Every row gives one point. Each copy is the shape, with its points in the same order, turned, moved and blurred by noise. Is it also mirrored, or only turned?

Shape (9 x 3):
[[-59 -21  -4]
 [-13 -15  59]
 [ -1  44 -26]
 [ -3  41 -50]
 [  8  -7 -22]
 [ 86  18  50]
 [ 21  47  -9]
 [ 11 -14 -28]
 [ 11 -52  33]]
Copy 1 (9 x 3):
[[  1 -70   1]
 [ 55 -18 -11]
 [-23  -2  52]
 [-46  -3  53]
 [-25 -12  -1]
 [ 34  85 -12]
 [-13  21  46]
 [-34 -10  -7]
 [ 19 -12 -52]]
Copy 1 is: only turned
Copy 2 (9 x 3):
[[  1 -52  52]
 [ 38 -31 -14]
 [-11  37  47]
 [-32  44  57]
 [-37  -2  13]
 [  8  50 -75]
 [ -5  49  23]
 [-44  -3  12]
 [ -6 -50 -37]]
Copy 2 is: only turned
Copy 3 (9 x 3):
[[-51 -40  33]
 [-33  28  47]
 [-17   0 -34]
 [ -4 -24 -36]
 [ 16 -15   7]
 [ 42  84  11]
 [ 12  18 -35]
 [ 17 -16  15]
 [  4   9  79]]
Copy 3 is: only turned
Copy 4 (9 x 3):
[[-15  31  47]
 [ 48  29  -8]
 [-48  28 -33]
 [-71  11 -24]
 [-29 -13 -10]
 [ 41 -30 -92]
 [-37  14 -57]
 [-26 -22  -3]
 [ 44 -26   8]]
Copy 4 is: only turned

Shape (10 x 6):
[[-14 -24  23 -34   6  34]
 [-66  -8 -24 -67  67   3]
 [-11  50   9   4  -7 -83]
 [ 26  39   2 -24  -6 -20]
 [ 29 -16  54 -27  40  41]
 [-16  54  35 -12 -28 -52]
 [-20  38  -2  27 -10  -9]
 [ -7  35 -31  -8  -1 -21]
 [ 10 -37  28 -31  12  -3]
 [  2  13   2  18  12   4]]
Copy 1 (10 x 6):
[[ -8  31  19  -1 -40  25]
 [  9  65  66  64  15  21]
 [ 95 -21  49 -11   5 -49]
 [ 27   1  46 -35   7 -30]
 [-44 -16  52 -11 -47  25]
 [ 86 -18  38 -37   5  -5]
 [ 48 -19  -6   3   2 -18]
 [ 41  15  24  -6  19 -31]
 [  5  18  50  -7 -64   1]
 [ 16 -20  12   4 -12 -22]]
Copy 1 is: only turned
Copy 2 (10 x 6):
[[-17   2  36  12 -32  11]
 [ 11  77  33 -48 -29  56]
 [ 42  51 -70  -9   8 -39]
 [ -9  22 -59   5 -17  -5]
 [-24  15  19  72 -29  35]
 [  7  43 -50   2  10 -60]
 [  6   6 -27 -15  43  -9]
 [  3  20 -43 -35   8   6]
 [ 16   8  15  25 -45   6]
 [  9  -1 -18   6  19  18]]
Copy 2 is: only turned

Shape (15 x 9):
[[-28   3   0  40  -4 -48  26  11  16]
 [-10   0   3  30  25   5   4   9 -28]
 [-16  12  42  38  18 -17  37 -26 -26]
 [ -3  33   3  30 -26 -68 -12  -2  -2]
 [ 13 -27   2  22  25 -11  26   6 -41]
 [-28  40  -2 -34 -21 -69  -3 -12   9]
 [-20   5 -21 -20 -50 -63   5 -37  12]
 [ 24 -39  26 -12  -1  21  29  12 -24]
 [ -9 -15 -27 -24 -38  42 -29 -52  53]
 [-20 -20  28   7  -3  15  15  23 -36]
 [ -2  16   5  29  47  21  18  15  -3]
 [-19  -8 -26 -18 -46  27 -14 -49  -4]
 [ 20 -16  21  -6 -27   8   5  33  -8]
 [ 30 -73  60 -24 -24 -56 -18  15 -37]
 [-39 -15 -25 -19 -22  19 -27 -30  30]]
Copy 1 (15 x 9):
[[ -9  -3   7 -16   4  46   0 -47 -15]
 [ -1   8  -5  -2   2  29  35  16   9]
 [-44  13  10 -24  17  30  34  12 -29]
 [  6  18  28  12  -6  15 -25 -32 -33]
 [-22  20  13 -47 -16  16  20  19  20]
 [-17 -15  18  17 -25 -23  -7 -62 -35]
 [-30   6 -22  -3 -33 -17 -43 -52 -26]
 [-31  38 -20 -31 -14 -11  43  -1  40]
 [  5   3 -92  18  24 -53  -2 -34  17]
 [-37  19 -16   3 -20  28  53   0  32]
 [ 14  -1   3 -22  13  16  60  12   7]
 [-25  -3 -75  21 -17 -31  -8   2  -1]
 [-14  56 -11   2 -22  -4  29 -26  31]
 [-69  66  41  -5 -16 -20 -20 -22  79]
 [ -9 -28 -62  15   8 -16  -2 -34  16]]
Copy 1 is: only turned
Copy 2 (15 x 9):
[[-65 -22   4   4 -14   2 -28 -47  -9]
 [-39  19  14 -21   2 -30  10 -31  -6]
 [-81  13 -32 -15  -3 -37   0 -18   6]
 [-50   8 -13  48   5  13 -31 -37   0]
 [-30   9  10 -37  -7 -39  -2 -37  34]
 [-34 -32  -7  69  -1   3 -19  12  -3]
 [-10 -51 -41  52  -4  11 -17 -22   6]
 [  0   6  -5 -63  -5 -25 -15   5  26]
 [ 41 -24 -48  -6 -39  34  43   1 -39]
 [-29   4   1 -47  30 -23  -5  -9   1]
 [-48  24  23 -33 -30 -37  10 -19 -26]
 [ 28 -21 -54   0   4  -1  32 -13 -24]
 [  3  11   1 -32   6  -1 -38   0   1]
 [-14   5  -6 -30  29  31 -33  11  95]
 [ 14 -35 -14   1 -11  25  42  -9 -32]]
Copy 2 is: only turned

Shape (17 x 12):
[[-13  20  -9  16  -4 -43   1  28  15 -11  45  21]
 [-15   9  11  36  43 -22 -65   2 -12  14  40   5]
 [ 52 -17  14  32  28  31  25 -17  44  -7  53 -26]
 [-27  -7 -24 -46  12  46   3 -15  52  17 -15  18]
 [ 25 -30  12  27  29   0  26 -39 -29  21 -13  28]
 [ 28 -12  40  11  43  17   7  16  39 -33 -10  46]
 [ 65  43 -21  38 -25  42  22  -9  22 -50   0 -45]
 [-18  38  26  14  34 -45 -54  24  31  21   6  17]
 [ 17  37  25 -28  22  -4   7 -35  -1   1  30  -9]
 [-24  51  -2  11  36 -14 -25  18   7  10  47 -48]
 [  0 -28  -3  28  -6  34  30 -32  36   0 -35 -14]
 [-25  37  14 -20  -6 -18 -63  19   8  35   3  27]
 [ 59  35  15  23 -26  27 -20   2 -12 -61  40 -26]
 [ 35 -13  30  39 -26  16  -5  36  -9  18 -29 -45]
 [-26  -7   7  30  47  26  31 -24 -23  -3  37   4]
 [ 46  -7  -9 -29  25  -6 -17  26  54 -48  -8  -5]
 [-26   0  24   5  18   4  -9 -44  52 -50  30 -47]]
Copy 1 (17 x 12):
[[-43  38  17  13  18  30 -39  13  17  -1 -17  45]
 [-65  18  16 -19 -28  49  -8   9  -6 -14 -62   3]
 [  8   3  59 -10  20 -31  -6 -45 -33  15 -35   3]
 [-16  28  -9  17   9  -9  22 -10   6 -28  49 -47]
 [ -8  15 -39  -6  -5  -9   3  -9 -15  62 -44 -18]
 [-20  12  -2  -1  20 -44  16  26 -66  -3 -14  18]
 [ 50 -67  20  31  31   8 -13 -41 -13  -9 -25  29]
 [-95   7  -5   3 -12   3 -18  13  12 -40 -39  27]
 [-29 -12  -9 -51   7   0 -23 -36  -1   3   9   9]
 [-40  13  19 -12 -32  38 -31 -52   7 -48 -32  32]
 [ 19  -7  -4  48 -14 -29  27 -22   6  28  -4 -16]
 [-75   2 -21  -3 -12  25 -37  35  24 -43  -5 -11]
 [ 34 -66  35 -21  16  33 -36  -1 -24 -10 -29  37]
 [ 28 -26 -10  31 -48 -28 -37   9   7 -11 -63   1]
 [-13  40  -1  -3 -26  31   5 -38 -39  37 -15   5]
 [ 11   5  14 -14  44 -30  21  19   4 -54 -16  33]
 [-18 -16  58 -15 -31  -4  42 -29  11  -2  15  34]]
Copy 1 is: mirrored
Copy 2 (17 x 12):
[[-22  -3 -62 -42  20 -19 -25  16  17  32  -6 -16]
 [  9  26 -43 -10  -2 -13  12 -22  63  37 -18 -44]
 [ 32 -10  14  13  12 -44  -7  -1 -10  85   6  25]
 [-50   5  43  20  30 -18 -43 -10 -21  -5 -22 -26]
 [ 27  -1  22  -9  -6  29  32  27 -20  34 -20 -33]
 [ 22  19  10   9  37  25 -45  14  -1  45  42 -24]
 [ -1 -53   5   0 -48 -39 -13 -11 -21  38  67  38]
 [ -2  -4 -58   9  28  -6 -30  -7  61  14  -6 -66]
 [ 24   6 -37  23 -17 -27 -21  -5 -32  15 -19 -23]
 [ -5   1 -58  13 -18 -49 -22 -11  56  12 -25   3]
 [ -1 -44  52  -2  18   8   0 -11 -18  14  -2  11]
 [-30  12 -47   2  25 -26  -5 -13  28 -21  -1 -78]
 [ 17   3 -44 -15 -35 -43   4 -29 -16  35  75  19]
 [  8 -35 -10  19  23  -8  59  12  23  -4  48  16]
 [ 33  29  15 -28 -16  -9  -9  14   9  23 -41  12]
 [-41  -1 -26  40  22  15 -43 -13 -12  57  44   0]
 [ 20 -14 -17   3  12 -11 -46 -72  -2  29 -22  30]]
Copy 2 is: mirrored
Copy 3 (17 x 12):
[[  7 -12 -36 -17  -8 -11 -12  36 -20 -33  34  24]
 [ 17  -3  -9  20   6 -43   7 -19 -31 -62  70 -12]
 [-55  -1   4  36  22 -36 -32  13  40   4  46  42]
 [-25   6 -59  72  36   4  35  36   5   4  -3 -36]
 [-40 -10  17  12  -9 -49   7 -30 -20  30  13 -24]
 [  9  33 -15  12  41 -34   0   9  -3  54  34   4]
 [-52  -7  24  21 -16  58 -24  22  61  30  71  14]
 [ 63  -1 -14  46  13 -16   5  10 -50 -39  50   3]
 [  0  -4  -7  48 -38 -30  30   4  34  -5  29  13]
 [ 17  -5  -1  30  -7 -24   3  42   7 -76  62  -2]
 [-45 -11   0  39  20  19 -26   4   5  26 -11 -38]
 [ 42 -32 -55  34   4  12  33   5 -35 -31  52 -15]
 [-10  -1 -10 -18 -11  32   2 -12  61   1  87  29]
 [ -1 -69  38   1  42  13 -16 -10  15   3  46 -18]
 [-34  11 -10   1 -11 -63 -17  14  15 -15  31 -48]
 [ -4  27  -2  17  45  28  39  22   0  10  34  46]
 [  4  39 -13  38  16   2 -24 -10  47 -47  -2   0]]
Copy 3 is: only turned
